Rows are points. Each copy is the shape, with its points in the same order, turned, moved and blurred by noise. Some copies are also mirrored. Which?

Shape (7 x 2):
[-17 13]
[7 24]
[-35 -3]
[-9 25]
[7 -48]
[-42 -35]
[7 22]
Copy 1 (7 x 2):
[5 15]
[-15 1]
[31 21]
[-10 16]
[44 -39]
[60 14]
[-11 -2]
Copy 1 is: mirrored
Copy 2:
[16 17]
[-8 27]
[30 -5]
[9 25]
[-20 -41]
[32 -39]
[-8 26]
Copy 2 is: mirrored
Copy 3 (7 x 2):
[-9 8]
[-22 -8]
[11 24]
[-24 3]
[45 -19]
[40 25]
[-27 -13]
Copy 3 is: mirrored

Shape:
[9 5 31 16]
[-28 -11 12 14]
[-1 -28 -6 4]
[25 5 14 6]
[-32 2 -24 25]
[20 15 -13 -33]
[54 28 14 -10]
[-20 -7 -2 34]
Copy 1, 8 rows:
[-2 26 23 14]
[-18 -12 15 9]
[20 -17 8 10]
[18 27 10 11]
[-30 -27 -20 5]
[30 19 -6 -31]
[33 60 1 -2]
[-21 -13 -1 23]
Copy 1 is: only turned
Copy 2:
[2 18 34 14]
[-10 -4 36 -20]
[22 -11 22 -20]
[16 15 17 15]
[-5 11 13 -48]
[11 -7 -27 13]
[21 26 -12 46]
[0 16 34 -36]
Copy 2 is: mirrored
Copy 3, 8 rows:
[-8 -10 41 2]
[-30 -15 4 -13]
[7 -21 -6 -14]
[14 -3 30 6]
[-31 -6 -26 10]
[28 33 6 -8]
[37 22 45 18]
[-28 -23 -3 10]
Copy 3 is: only turned
Copy 4 (8 x 4):
[22 -19 16 12]
[-17 -8 4 21]
[-15 -21 -19 -3]
[25 -14 0 -8]
[-16 17 -28 26]
[12 12 1 -47]
[52 -5 7 -43]
[-2 -4 -17 35]
Copy 4 is: only turned

Shape (12 x 8):
[22 -12 7 -11 -5 17 25 5]
[-2 -27 -30 -38 -36 12 12 3]
[5 18 11 -39 15 14 32 15]
[5 -11 -19 12 3 8 -10 17]
[-31 -30 -23 -12 9 -24 -6 4]
[3 -24 -15 8 -29 28 1 15]
[2 10 16 -7 17 -25 -1 16]
[16 19 -14 19 11 3 -25 -23]
[24 0 19 -29 22 29 -11 -38]
[7 19 10 19 9 -22 36 18]
[7 -9 -35 -3 16 21 -21 -14]
[-14 10 -10 9 -13 16 24 19]
Copy 1 (12 x 8):
[11 -13 7 -17 3 27 -7 37]
[-29 -47 -23 -24 -21 16 -9 35]
[-15 19 4 -38 7 23 11 55]
[-11 -8 -11 12 17 1 -17 16]
[-43 -26 2 -10 9 -25 9 5]
[-13 -33 -7 14 -6 25 -29 23]
[-6 20 18 -20 12 -22 -9 25]
[10 17 -23 -6 16 3 -21 -15]
[4 4 -8 -58 36 37 -16 -2]
[14 26 23 3 -5 -9 11 35]
[-11 -13 -35 -6 29 14 -8 -4]
[-16 7 3 15 -15 20 -2 33]
Copy 1 is: only turned
Copy 2, 12 rows:
[15 9 21 -18 10 -5 26 9]
[-29 -12 8 -44 -16 0 21 17]
[0 40 -4 -20 33 -13 14 6]
[11 -10 -4 12 -13 3 6 22]
[-39 -22 -9 20 -5 -21 8 16]
[3 -9 23 -12 -22 24 12 22]
[6 18 -1 19 8 -36 -8 4]
[29 -9 -20 18 -18 -1 3 -27]
[23 -13 2 -19 35 -2 3 -42]
[15 42 7 29 -5 -27 28 11]
[11 -30 -26 0 -2 14 11 -4]
[-5 30 5 6 -13 15 19 16]
Copy 2 is: only turned
Copy 3:
[21 0 -2 3 -25 13 30 -7]
[-20 -15 -27 -37 -19 23 33 13]
[11 2 28 -14 -5 12 56 -13]
[8 0 -16 4 13 23 8 15]
[-19 -28 -23 -26 33 -4 6 -2]
[-8 -13 -14 6 -15 28 7 31]
[16 16 19 -15 27 -10 10 -2]
[4 37 -15 13 15 27 -13 -14]
[14 6 8 -13 -15 42 -1 -54]
[15 14 11 22 5 -30 32 1]
[-7 8 -34 0 23 47 5 -11]
[-20 6 6 10 -1 6 37 20]
Copy 3 is: only turned
Copy 4 (12 x 8):
[19 -18 -8 -8 -8 29 23 2]
[21 -11 -49 -9 -43 14 16 -25]
[6 14 -12 -43 5 26 19 2]
[8 -13 -27 18 -5 11 -11 14]
[-30 -34 -60 -3 -9 -7 -10 -1]
[19 -7 -23 25 -36 29 -2 -2]
[-12 -12 -5 -19 7 -15 1 19]
[13 -17 -5 35 24 -18 -2 -13]
[24 -39 12 -11 32 13 3 -38]
[-12 9 -9 -5 2 1 38 39]
[17 -15 -36 29 16 14 -8 -15]
[-7 22 -23 10 -17 27 16 7]
Copy 4 is: only turned

Shape:
[13 29 -32 -4 5 32 31 -8 -34 27 27]
[-14 33 -34 -9 16 4 60 12 3 3 -15]
[-17 -4 30 21 -7 19 -10 -1 -16 12 -1]
[-15 23 22 8 -10 5 2 3 10 -11 36]
[-1 17 13 -1 2 -23 -17 4 1 22 -7]
[-19 12 34 5 -8 -23 -3 7 -10 15 5]
[19 25 35 -10 -4 7 -7 -12 -4 5 4]
[-11 -7 21 -1 35 6 -4 11 -10 -14 4]
[-15 3 -30 -15 6 27 43 -12 -22 -23 2]
[-29 2 -14 -8 20 18 -9 13 12 -16 -23]
[4 -14 15 17 7 -34 -7 -21 8 1 8]
[-18 4 -18 18 20 -5 -2 13 -19 -36 -25]
[-22 -13 -28 -15 14 1 1 5 -34 -17 -10]
[12 -18 15 4 -7 -9 -7 20 -4 -4 1]
Copy 1:
[12 12 0 12 7 59 -6 -11 -48 6 23]
[2 35 -9 6 20 43 22 33 -14 19 -16]
[-25 -14 -8 12 12 4 -20 -28 13 -10 13]
[-24 22 24 -12 4 3 -24 -24 1 15 9]
[2 16 -25 5 2 -18 -3 -15 10 19 23]
[-33 11 -10 4 12 -19 -7 -19 6 20 21]
[-4 20 5 4 -8 0 10 -40 7 -6 26]
[-13 12 -4 -15 33 -9 -6 -4 6 -29 17]
[-10 14 -1 -7 10 41 4 11 -39 -22 -23]
[-2 22 -27 -20 13 12 -16 14 19 -23 -14]
[6 -6 4 -6 12 -43 -4 -18 -6 9 3]
[-7 27 -17 16 20 -11 -20 25 -2 -30 -16]
[-12 13 -35 -8 11 1 -13 17 -31 -31 -5]
[-9 -6 3 -3 -8 -21 -8 8 4 -9 26]
Copy 1 is: mirrored
Copy 2, 14 rows:
[-6 -17 -23 -10 11 -15 40 -50 -12 18 32]
[-9 -26 -34 -15 15 -13 49 -14 11 2 -28]
[-14 15 15 24 1 17 -6 -1 1 -5 20]
[-14 14 2 -14 -10 -17 14 23 -2 -23 32]
[21 22 21 -13 0 -1 1 6 -1 11 -7]
[1 8 34 0 -1 -4 8 23 -2 2 8]
[22 10 20 -18 3 7 7 -14 -9 -30 24]
[-2 2 -3 11 44 -8 -7 12 8 -17 15]
[-34 -29 -34 -9 21 -11 12 -27 -12 -16 -2]
[-15 22 -34 -10 31 11 -2 9 4 -13 -17]
[15 0 16 -6 -5 -25 -32 6 21 -2 9]
[-10 8 -26 25 24 -27 -10 5 -13 -13 -28]
[-24 -11 -19 -5 37 -5 -16 -6 -20 7 -13]
[25 -7 -4 3 7 6 -19 22 -11 -6 13]
Copy 2 is: only turned
Copy 3, 14 rows:
[11 14 -15 -15 -28 58 5 18 -9 21 30]
[-40 54 -20 -5 1 39 23 13 -6 0 10]
[0 -17 35 10 -22 10 15 -7 -20 -6 -3]
[-1 9 33 -3 -29 -6 16 23 18 -15 8]
[-7 5 24 -6 6 -20 3 -9 -6 23 4]
[-5 5 32 4 -11 -26 28 0 -17 7 4]
[10 -1 40 -36 -4 6 12 2 -4 2 -1]
[-17 -13 23 4 7 4 4 32 -22 -19 -3]
[-19 18 -31 -10 -23 45 17 30 -9 -15 -13]
[-49 0 4 5 -1 14 -18 9 -3 -11 -18]
[19 -7 9 13 19 -25 17 6 7 6 -12]
[-19 20 -8 19 4 6 -22 15 -31 -20 -28]
[-24 -4 -27 3 -13 10 -9 24 -34 1 -19]
[1 -13 6 -7 4 -17 5 -5 -15 -21 11]
Copy 3 is: mirrored

Shape:
[3 36 -4 9 -6 -12 -4 -11 -5 6 -8 -2]
[11 -5 1 5 -16 -10 -16 6 15 -12 -9 2]
[8 -7 2 7 -22 0 -3 0 9 11 5 -6]
[3 8 -2 2 -2 60 8 7 2 5 10 -3]
[11 -4 11 2 4 -6 7 4 -5 8 -10 -3]
[-1 4 9 21 -4 -10 6 4 -6 -8 31 -5]
[-7 -4 -4 -6 0 -3 5 4 -9 -4 0 -1]
[11 0 9 -4 -21 -4 -11 -1 -6 -6 -4 -10]
[13 -6 -9 -2 5 -4 4 1 -8 8 -4 -8]
[-12 18 -2 15 -12 4 -6 7 5 1 -8 -8]
[-13 10 -3 20 -9 24 6 4 -2 9 -6 -3]
[2 -5 -2 16 2 -7 4 -6 -7 -15 4 -12]
[10 10 1 8 -22 -5 11 3 10 -1 5 -8]
[4 10 0 -1 3 -7 6 -3 10 2 -5 -11]
[-11 15 4 -2 5 -4 -28 -20 0 -13 -3 -7]
[11 -3 -3 0 5 -8 -4 3 -3 -4 1 -1]
[10 -3 3 0 -9 -7 7 -9 -2 2 -5 8]
Copy 1, 17 rows:
[-4 36 13 15 -11 5 3 -16 -14 0 8 -13]
[1 -12 21 7 -13 5 5 -23 -14 -4 -11 7]
[16 -7 11 -3 -19 5 11 -8 -6 0 5 -6]
[6 -4 -13 -28 -1 47 -6 -4 -5 21 1 -21]
[11 4 -3 10 -2 3 3 4 -9 -9 -11 -1]
[-13 -9 18 12 -13 9 9 18 -10 3 20 -7]
[-5 1 4 -7 6 0 2 1 -12 -6 2 -1]
[11 4 26 -5 -10 9 9 -6 -17 -8 -6 2]
[6 7 -1 -2 -4 3 -4 -2 3 -16 3 2]
[-2 7 2 1 -16 9 3 -18 -31 7 8 -7]
[6 2 -13 -2 -5 23 1 -11 -23 9 16 -18]
[-3 -8 13 9 -1 6 -10 2 -12 -15 9 -9]
[-2 -1 13 4 -23 9 16 -10 -8 -7 3 -15]
[-1 10 3 2 -14 -2 -5 -5 -9 -3 -7 -14]
[-3 17 27 3 2 -3 -22 -11 -27 10 -1 -2]
[-2 -1 8 7 -3 4 -2 -2 -1 -7 -2 6]
[10 2 12 9 2 2 10 -8 0 -6 -4 -11]
Copy 1 is: only turned
Copy 2, 17 rows:
[7 17 -4 4 14 -21 3 2 1 26 -6 6]
[17 -2 -6 16 -13 -2 15 2 -11 -6 -16 -1]
[15 -3 -2 15 7 3 -2 4 -16 -3 -3 -15]
[-15 16 23 13 17 20 -5 30 -12 -20 26 5]
[10 -4 13 -6 5 0 4 2 5 5 -11 -11]
[9 -11 -1 -5 -2 -17 -10 -13 -17 0 21 -2]
[-6 4 -4 -7 -6 5 3 2 -2 3 2 -12]
[21 14 4 2 -9 -1 2 3 -15 -1 -10 -9]
[10 -2 -1 -2 0 10 -5 7 11 6 -3 -12]
[-3 3 1 11 5 -14 9 17 -16 15 2 0]
[-8 0 8 3 17 5 6 23 -19 10 12 0]
[5 -7 1 -5 -11 4 -4 -5 -7 12 4 4]
[15 4 5 20 4 -7 3 -5 -11 6 6 -12]
[-3 1 7 12 1 -7 -2 -2 6 9 -7 -6]
[-7 15 -8 -2 -10 -14 -9 4 -11 4 -23 15]
[10 -1 -3 -3 -6 2 0 0 7 -4 -5 -2]
[10 3 -3 -1 9 8 6 -12 -4 3 -8 -10]
Copy 2 is: mirrored

Shape, 18 rows:
[3 0 15 20 3 4 -8 -29 48 9 -22 3]
[-12 -12 34 -7 -14 25 -6 -5 1 -39 26 15]
[2 8 -13 -1 -13 0 -29 4 18 23 -10 23]
[13 7 -15 5 31 8 11 26 12 -11 20 -3]
[33 -3 -15 -24 11 9 8 -1 6 -3 9 -13]
[0 -48 7 36 -16 -15 4 -7 46 9 -20 -20]
[17 18 -12 -13 12 8 -7 21 4 -23 -29 -4]
[26 12 -20 -21 6 -2 0 17 10 -13 6 -8]
[-33 -19 51 -2 -31 10 -3 15 13 -20 35 -25]
[6 -6 -11 25 3 -16 -24 -35 29 4 -17 -13]
[0 -8 11 -3 12 -17 -9 -23 20 -4 -23 29]
[8 -5 16 18 -4 -42 -11 -15 28 -6 5 -4]
[34 17 -6 5 0 9 9 18 -18 11 -10 4]
[20 14 -19 -11 15 -7 -7 11 4 -4 -8 13]
[8 -2 -24 -15 15 -1 -8 8 -7 10 -15 11]
[2 17 -27 -7 14 8 7 14 -23 3 -3 -12]
[20 -32 -15 46 -8 -17 -18 -15 35 -6 -11 -14]
[-28 -17 17 15 -45 4 25 -9 32 -27 19 -7]
Copy 1, 18 rows:
[14 10 -18 -4 -14 -25 0 -18 38 35 -7 -27]
[-20 13 -7 -29 33 0 -17 -34 0 -13 -8 -12]
[4 1 -33 10 -25 -23 -16 11 -4 24 14 -9]
[1 32 24 -3 13 17 -6 18 3 22 26 -19]
[11 19 18 -13 -24 25 -3 -16 -13 24 16 -16]
[14 0 -20 0 -8 26 -6 6 56 23 -36 -38]
[16 11 30 -29 -10 -13 2 16 -11 11 9 -18]
[7 19 26 -8 -17 12 -19 6 -13 15 17 -17]
[-40 -26 0 -2 38 15 -11 -28 19 -21 -20 -10]
[18 15 -13 16 -15 -14 -10 -5 18 59 -30 -17]
[21 12 -21 -29 -10 -20 -19 -4 26 30 0 7]
[20 8 0 11 4 1 -34 -7 33 29 -22 1]
[31 24 6 6 -9 2 9 4 -17 -3 21 -9]
[17 20 10 -12 -13 -2 -16 19 -9 23 20 -7]
[13 11 -5 -13 -17 1 5 26 -15 27 20 3]
[1 25 15 2 -5 5 26 20 -20 16 11 4]
[24 27 -16 13 -7 12 -24 6 24 34 -42 -44]
[-32 19 -10 0 7 13 -11 -25 36 -20 -28 -16]
Copy 1 is: mirrored
Copy 2, 18 rows:
[22 28 19 22 9 4 10 -13 55 5 15 -9]
[27 -7 -14 -6 9 6 -2 5 8 -49 5 29]
[-20 16 3 17 -5 21 -11 10 33 18 5 11]
[8 -24 27 18 -7 24 34 6 -6 7 13 18]
[10 -34 23 17 10 -4 5 24 11 13 -1 -4]
[4 37 4 36 1 -24 27 0 27 -12 40 -38]
[-4 -12 13 -13 12 7 33 17 19 22 -14 12]
[-6 -29 26 -1 3 4 12 20 7 15 6 7]
[26 12 -12 -21 1 13 -8 2 -18 -60 27 -13]
[-8 8 12 28 16 -4 10 -31 48 7 14 -22]
[5 20 3 19 29 -11 4 -10 35 11 18 29]
[-8 16 30 12 13 -19 -3 -28 16 -7 28 -3]
[6 -6 16 15 -21 1 9 12 -1 28 -25 11]
[-11 -15 19 10 7 5 11 8 13 27 -1 22]
[-10 -7 -5 21 15 11 9 14 5 37 -1 13]
[3 -29 -1 4 -4 19 16 2 -9 36 -10 5]
[-22 12 16 40 -4 -20 29 -17 38 -14 21 -27]
[27 6 -17 -13 -21 -13 7 -6 20 -37 50 -6]
Copy 2 is: mirrored
Copy 3 (18 x 12):
[-38 -2 1 10 5 -27 11 -2 -3 -18 30 -18]
[-33 14 14 -14 -39 22 -37 15 10 12 5 -13]
[-2 -5 7 -20 14 0 8 -9 -25 -8 7 -5]
[0 23 -10 12 -19 9 26 29 1 13 -12 12]
[9 12 -23 4 -34 13 25 -6 2 12 15 -2]
[-13 -30 -26 22 11 -24 -8 35 2 -10 35 -42]
[-6 29 -24 -22 -22 -15 24 0 -16 18 -15 -12]
[10 10 -18 -14 -33 3 31 7 -5 12 0 5]
[-15 -12 28 -12 -27 2 -43 35 36 36 16 -23]
[-11 -9 -22 12 1 -38 -3 -4 -10 -20 28 3]
[-38 -1 -22 -13 2 -3 2 -11 6 -26 1 -9]
[-9 -24 -10 -2 -15 -26 -5 13 18 -29 6 -4]
[15 12 -4 12 -21 5 21 -14 -17 9 -25 -22]
[1 13 -20 -14 -14 2 27 -4 -12 -3 -13 5]
[3 9 -27 -10 5 11 16 -13 -13 9 -9 0]
[10 12 -20 6 -12 1 14 -10 -11 37 -23 9]
[0 -11 -29 22 -3 -30 -9 28 -19 -29 29 -16]
[-41 -39 9 5 -35 -1 -26 37 0 20 18 -20]
Copy 3 is: mirrored
